Every row gives one point. Examples show where two turns around zero, p and q, send a point. Write where each new point lands after one turn and then the other. Backwards means that the second turn is done in reverse. Each puzzle has new turns, and all numbers are rounded.

Turn p:
[-25  32 -46] => [-22  47 -33]
[-2 16 -7] => [ 2 17 -4]
[ -4 -22  44] => [ -1 -29  40]
[ 27 -62  -9] => [  2 -64 -24]
[ 3 36 18] => [19 29 21]
Turn q:
[-6  7 37] => [ 1 12 36]
[-31  21 -27] => [-43  -1 -17]
[ 52  -5 -45] => [ 34   7 -59]
[-16 -22  34] => [  6 -18  39]
Where do these land?
p, then q: [ 30 -16  -4] => [ 25 -14 -18]
p, then q: [32 18  5] => [ 27  20 -15]
q, then p: [-78 -12  23] => [-51 -30  57]
p, then q: [ 16  10 -25] => [ -1   8 -30]

Turn p:
[ 17  15   9 -37   6  18] => [ 18  18  16 -24  21  20]
[16 10  3  0  1 -6] => [14  5  6  6  9 -6]
[ 13   3 -62 -12  16 -10] => [ 18 -11 -54 -11  32  -9]
[  0  -7  63  72 -18   9] => [-19  -3  49  70 -44   6]
[-11 -12  -6 -28 -28 -47] => [ 12 -11  -1 -38 -20 -45]
[ 22 -13  18 -19 -63  -6] => [ 47  -7  25 -20 -46  -3]
[-51  10 -63  24   2  21] => [-34  14 -78   5 -14  11]
[ -4 -29 -28  20  49  31] => [-32 -32 -29  17  32  35]
[ -2  23  66 -20  34 -11] => [-23  28  66  -5  29 -10]
Turn q:
[ 36  21  66 -24  25  21] => [ 28  -2  61 -23  26  45]
[ 17  -3 -24 -27  -5  34] => [ 13  -5 -26 -28 -18  28]
[  6 -42 -22  -2   7   4] => [ 10 -31 -31 -10   5 -14]
[13 50 24 49 65 25] => [-14  26  14  31  74  55]
[-45 -16 -17 -25 -23 -27] => [-30   0  -5 -19 -32 -46]
[-23  -2   5  31 -30  -6] => [-19  -6   5  38 -21 -12]
[ -4  -7 -32  -2 -38 -51] => [ 12  21 -18  11 -33 -55]
Where do these land?
p, then q backwards: [  3   1 -42  -8 -56   7] => [ 35 -11 -43 -25 -33   9]
q, then p backwards: [19 -6 -7 66  1 38] => [ 29 -11 -25  53  22  36]
p, then q: [-29 -16 -17   8  23  23] => [-39 -12 -26  -9  -7   3]
q, then p: [  5  -6  28 -27  36  20] => [-14  -7  27 -30  25  27]
p, then q: [  1 -32  -3 -14  38 -22] => [-13 -26   0 -27  27 -29]
q, then p: [ 15  90  -3  -2 -33 -33] => [ 30  88  14  39 -11  -7]
p, then q: [-14 -31  45 -23  -8 -34] => [  1 -20  53 -19 -15 -34]

Turn p:
[ 15 -35  11 -40 -45 -25 -29 -11   0] => [ 30 -34  13  -7 -46 -16 -41  19  -8]
[-10  -7  46  11 -18 -11   5 -15 -36] => [-10  -5  47  22 -29   3  16   7 -21]
[  9  32 -11 -11  15  19  41  15   6] => [ 11  17  -7 -31  20  14  36 -13  19]
[ 27 -29 -56  16  11  43  17   1  20] => [  0 -24 -65   9   8  21   6 -26  40]
[-53 -37  40 -35 -25 -30 -16 -45   3] => [-28 -11  50 -12 -57 -34 -46 -18 -22]
[ 34  32 -32  23  14  32  26  -7  -7] => [ 22  22 -37  12  16  31  40 -19  13]
[34  5  2 36  4 25 35 22 32] => [ 13  -3 -11  20  29  -3  38  -5  53]
[ 16  32  -8  38  33   2  30 -12  11] => [  5  27 -15  20  33  -8  42 -28   3]
[-32  26 -13   5  16 -61 -13  41 -28] => [-24  15  -5 -23  26 -26  11  51 -55]
[  4  -2 -15   5 -48  37 -25  -2  26] => [ 10  15 -18  16 -28  14 -32  16  46]
[  6 -23   7 -34  -8  -5 -61 -12  19] => [ 20 -16   7   2  -7  -5 -73   3  -7]
[-49   5  30 -15  52 -27 -11  25 -45] => [-47  -4  41 -27  35   8   1  12 -61]
Turn q:
[  2  97 -31 -14 -41  24  19 -18  10] => [-22  69 -55   0 -61  22  28 -17 -10]
[-17 -10 -11 -16  31  13 -52  -2  16] => [-12  24  13  -8  43  12 -35 -12  24]
[  2 -17  23 -25  28 -19   6  32  -3] => [ 12  -2  22 -17  31 -14   8  38  -8]
[-35 -35  36  -6  15  18 -43  -3  -6] => [-22  -8  61  -9  27  10 -30 -12   2]
[ 54 -27  13  66  19  14 -24  -3 -34] => [ 55 -45  14  50   5  44 -24  -6  -3]
[-14  19 -55 -16  19   8  24 -62  -5] => [-25   7 -57  -5  25   7  30 -56  -5]
[-18  43  24  30  -8 -20  21  17  -3] => [-12  19   5  40 -27 -18  13  22 -32]
[ -8 -32  -3  25 -18 -34 -11  22  25] => [  6 -21   7  13  -7 -45 -31  14  21]
[ 52 -33  21 -19 -11 -14   9 -21  -8] => [ 53 -27  16 -25  -4  -3  27 -13  11]
[  1 -34  29 -11  12  17  26  23  23] => [-12 -27  27 -12   9   2  22  37  25]
[-20  30 -48 -13 -45  -6  25  15 -15] => [-23  11 -55 -25 -39 -17  -8   4 -27]
Where do these land?
q, then p: [-29  49 -16   7 -15 -36  -1  -5  12] => [ -1  47 -18   3 -14 -21  18  23 -35]
p, then q: [  9   4   3 -12  62  -2 -16 -17  -4] => [ 11  -5   8   7  42  30   7 -35 -21]
p, then q: [-14  -7  25  22   5  18 -30   6   5] => [-17   7  27  33   6   7 -20   6   4]
p, then q: [28 32 23  2 10 23 -2 40 30] => [12 22  7 22 29 17 27 35 34]
q, then p: [-47   9  10 -51 -28  -2  20 -48   3] => [-12  25  29 -47 -48 -20  10 -32 -28]
p, then q: [ 47  21  34  20  28 -20   5   6 -23] => [ 29 -33   6  31  15  24  36  21 -22]
p, then q: [ 10   8  -6  11 -36  39  -4 -39 -21] => [ -9  -1 -12  14 -58  28  -4 -16  17]
q, then p: [ 19 -49  -4  -9  19 -53  -8 -18  23] => [ 30 -34  -3   6  31 -51  -4 -29 -20]
p, then q backwards: [ 27 -33  -5  34  45  35  -1 -32  31] => [ -1 -17 -32  46  28   2 -15 -60  11]
p, then q: [-29   5 -21 -62 -25   6   0  43  -7] => [-10  31   8 -74   2   5 -14  27  12]
p, then q: [ -8  -7 -44  -1 -49  -1  13 -28  -5] => [ -4   3 -39 -22 -50 -18 -18 -14   6]
p, then q: [-14 -32   2  38 -17  -7  24  92 -43] => [-57 -49   0 -15  15 -20  -8  86  -2]

Turn p:
[-19  -1 -27  15 -12  17 -15  16   2 -29   4] => [  0   3 -12  15   1   5 -27  13  13 -40  -3]
[ 26  14  12 -11  -4 -13   7  -7 -14   9 -27] => [ 14  10  11 -12 -17   1  11 -10 -26  20 -18]
[ -8 -32 -25  10 -21 -10  -3  15  -6  19  16] => [ -5 -27 -40   3 -11 -17 -13  14   6   2   6]
[-13  -4  14 -15  12 -22  -7   2  -7 -20  13] => [ -9   0  12 -15  18 -20  -3  -3 -16 -14  17]
[ 29   2   7 -13  11  22  11   8  23   4 -31] => [ 12  -3  20 -11   6  24  13   8   9  15 -39]
[ -3  -6  -6 -21 -15   1 -17  16 -19  22  21] => [ -9  -8 -22 -26 -10   6 -23   8  -6  11  20]
[ 21  -7  -1  28  15  24  17  13  -5 -10   0] => [20 -3 -6 26 20 23 11 19 -5  0 -8]
[ 26   1  -6   2  12 -19 -17 -21 -20   1   6] => [ 23  11  -5   2  10 -16 -15 -19 -17  21   6]
[-20  -1  -4 -15  10  10   6 -12  18 -15  -3] => [-16   0   9  -5  15   3   5 -16  17 -19  -8]
[  4  15   9 -12   2  -1  25  -5  14  -2  15] => [  7   3   6 -15   3   7  29  -7  11  -4  12]
[-10   0  23  16 -12  12  14 -27  14   5 -12] => [-10 -11  21  25 -17   9  20 -18   9   3   0]
[-17   9 -13 -10  19 -19 -12  15 -28   3   6] => [-17  25 -19 -13  11 -16 -13   8 -20  -1   9]
[-17   9  19  27 -18  -3  -7 -13  28  13 -10] => [-11  -2  25  26 -29 -10   6   1  24   6   5]
Turn q:
[ -1  22 -35  -3  19  -4 -14   0   8  -6 -45] => [  8  18 -46 -10  13   2   6  -8  18 -10 -33]
[ 10 -18  11 -24 -27  14  22  18  14  -3  24] => [  2 -22  19 -14 -31  18  13  23  -9  12  20]
[  1 -18  10 -10   6  13  19 -10  -3 -10   6] => [ -5 -15  15 -11  10   8  15   3  -4 -10  16]
[  0   5  -3 -24   4  22  -3   2  -2  11   9] => [ -3   3  -6 -14   6  22  -5   9 -16  12   7]
[ 10   0   3   4  -7  -8   4 -11  24  -1 -13] => [  9   4   6 -13 -12  -3   8 -16  19   1  -5]
[ 10 -14  12  20  -6 -10 -11   6 -16   0 -20] => [ 22  -9  12  15   3 -15  -5  -6  -4 -12 -21]
[  3  15  43   0  10  -6   3   4 -14   0  34] => [  1  24  32  10   4 -11 -11  17 -16  -2  33]
[  1   2  -6   2  -3  28  -7 -12  -2  17  25] => [-13  -1   3   5   2  27 -12 -14 -16  15  13]
[-14 -13  10 -24  -7   3  -2 -14 -11  26  22] => [-15 -14  14 -18   9  -3 -17   3 -22  24  13]
[  3  14  -6  24 -11 -22   8  -5 -24  -4  -1] => [ -8   7  -4  23 -10 -28   5 -13 -14 -12  -6]
[  7  -5 -21  -4   9  -7 -14  -1   5  -5  17] => [  1  -8 -22   2  -3   3 -15  -4   7  -2  17]
[-23  16  -7  17  -1 -13 -12  14  23 -46 -41] => [ -7  16 -12   5  -9  -7   5  15  49 -34 -40]
[ -9  -5 -12  23  13 -10   7   8  -2  21 -17] => [  5  -4  -9  20  18 -14  12  -8   9  18 -16]
Where do these land?
p, then q: [-13   9 -19  -7 -19  13  14 -11   4   3   3] => [-21  -5  -5 -13 -16  16   8 -12  10  -7  -4]
q, then p backwards: [97 15 -8  6 13 10  6 -2  8  4  5] => [ 47  43  -8   9 -33  -1  30 -35 -34 -21  34]
p, then q backwards: [ 10  -9  -9  -6  12   8 -14 -10  14 -28  -9] => [ -2 -14  15  13  10   3 -24 -11  -5  -1 -21]
q, then p: [ -6 -41  -9  16 -32  -9   9  10   1  -5  -7] => [ -4 -48   3  16 -10 -18   6   2  -7   0 -17]
p, then q: [-17  20  16 -18 -27  -3   4  -4  15   4  10] => [-22  -4  22 -22 -25   4  -2  11   0   2  11]
p, then q backwards: [-18  -8  29   5   9   3  10 -11 -25  10  -8] => [-10   4  -6   9 -10  17  23  -8 -22  13  22]
q, then p: [ 15  -1  18  -3  16  -7 -42  -9 -45   7  -2] => [ 20  25  11   5  25 -12 -39  -4 -35  11   3]
q, then p: [ -3  14   4  -2  15 -10   3  17 -25  -5   4] => [  8  21 -11   4   6 -10   1  21 -13  -8   6]
p, then q: [  3   0   1  -9  21  13  -3  24  -1   3 -10] => [  8   9  -8   1  19  11   4  23  -2   6 -12]
p, then q: [ -7  25   8   2  -2 -13   7  -7   1   4 -16] => [-13  19  12  -4 -13 -13  11   0 -10   1  -8]
q, then p backwards: [-11   0 -11  -1   0  -7  -3  -3  18  11   4] => [-2 -3 -7 -5  2  2 -7 -6  8 22  4]
q, then p: [-15  -5  -9   5 -11  -2   5   2  15   8  -3] => [-15 -10  -1   2 -12  -5   6   0  12   7  -9]
q, then p: [-18  -4   2  26 -13  11  -2   4   6  -3  17] => [-16 -10  13  27 -11   2  -2   9  10  -1   8]
q, then p: [-15 -15 -11 -14  18  -6   4  -1  14 -12  11] => [ -9 -11  -8 -13  19  -8  -1   9  24  -8   4]
